Each point is reached from the start by the listed moves, each made once or not at all, plus a little noise. Is the number of moves made odd or even? Then give how often each move was made.

Moves:
(1): [49 42]
(2): [-18  42]
Start: [4 8]
Points:
[49 52] => odd (1, 0)
[36 94] => even (1, 1)
[3 6] => even (0, 0)

Moves:
(1): [ 65 -59  35  -2  -3   3   8]
(2): [ 33  60 -45   4 -44 -25 -79]
(3): [-14  87  55 -12  15  33  13]
(4): [ -6 -38  -5  12 -38  41 -13]
(5): [  9  19 -12  36  38  36  39]
(6): [ -8 -31  21 -22  61  45 -23]
Start: [-21 -41 -37 -13  -5  -9   4]
Points:
[ 70 -51 -34   0  47  51 -51] => even (1, 1, 0, 0, 1, 1)
[-18 -54 -20   4  94  75  26] => even (0, 0, 0, 0, 1, 1)
[ 45 -96  -2 -20   0 -15  10] => odd (1, 0, 0, 0, 0, 0)
[  6 121 -46   0   1  34 -33] => odd (0, 1, 1, 0, 1, 0)

Moves:
(1): [ 19  27  -7   3 -10   0  -8 -34  -9 -19 -28  -6]
(2): [-15  12 -20  35   7  47  -8 -10  31  51 -30   1]
(3): [-12 -13  25  30  10  -9  12   8 -30 -42 -23   9]
(4): [-24   9   5   1  16 -20   4  -7  16  15   6   0]
(5): [-25  25  -7  -5 -18 -35  -9  31  14  22  17   9]
(6): [-20   4  14  25 -14   1  12 -10   6   4 -16   2]
(7): [  6 -58   0  -3 -20  10   8  24  31   4  16  -3]
(8): [-19   9  -1  35   0 -44  17  26   3  22   4 -11]
(9): [ -1  23 -13 -27   0 -18   4  -7   1   4  14   7]
(10): [-36   9   2  -2  -2  -5   1  -3  -7   2 -17   2]
(11): [-26 -29  -3 -11  -3  11  -5  10  -8 -12  17   7]
Start: [ -2 -11   0   0   6  13  12  17  -5  13   2  -3]
Points:
[-75  26  13  66  25  12  38  -9  19  45 -47  17] => odd (0, 1, 1, 1, 0, 1, 0, 0, 1, 0, 0)
[-82 -22 -14  -1 -13 -52  32  25  22  30  14  -5] => odd (1, 0, 0, 1, 0, 0, 1, 1, 1, 1, 1)
[-119   21   39   50   -3  -54   33   35   -7   11  -30   18] => odd (0, 0, 1, 1, 1, 1, 0, 0, 0, 1, 0)
[-40  20 -10 -28   5 -11  18   6 -11  20  -2   7] => even (0, 0, 0, 0, 0, 0, 0, 0, 1, 1, 0)
[-99  42   7  34   9 -72  50  16  16  60  -6  -2] => odd (0, 0, 0, 1, 0, 1, 0, 1, 1, 1, 0)
[-121  -14   15   12  -34  -51   31   29    8   -8  -11   25] => odd (1, 0, 1, 1, 1, 1, 1, 0, 1, 1, 1)
[-42   2  -2  32 -24 -57  49   8  44  42  -1 -12] => even (1, 0, 0, 1, 0, 1, 1, 1, 1, 0, 0)
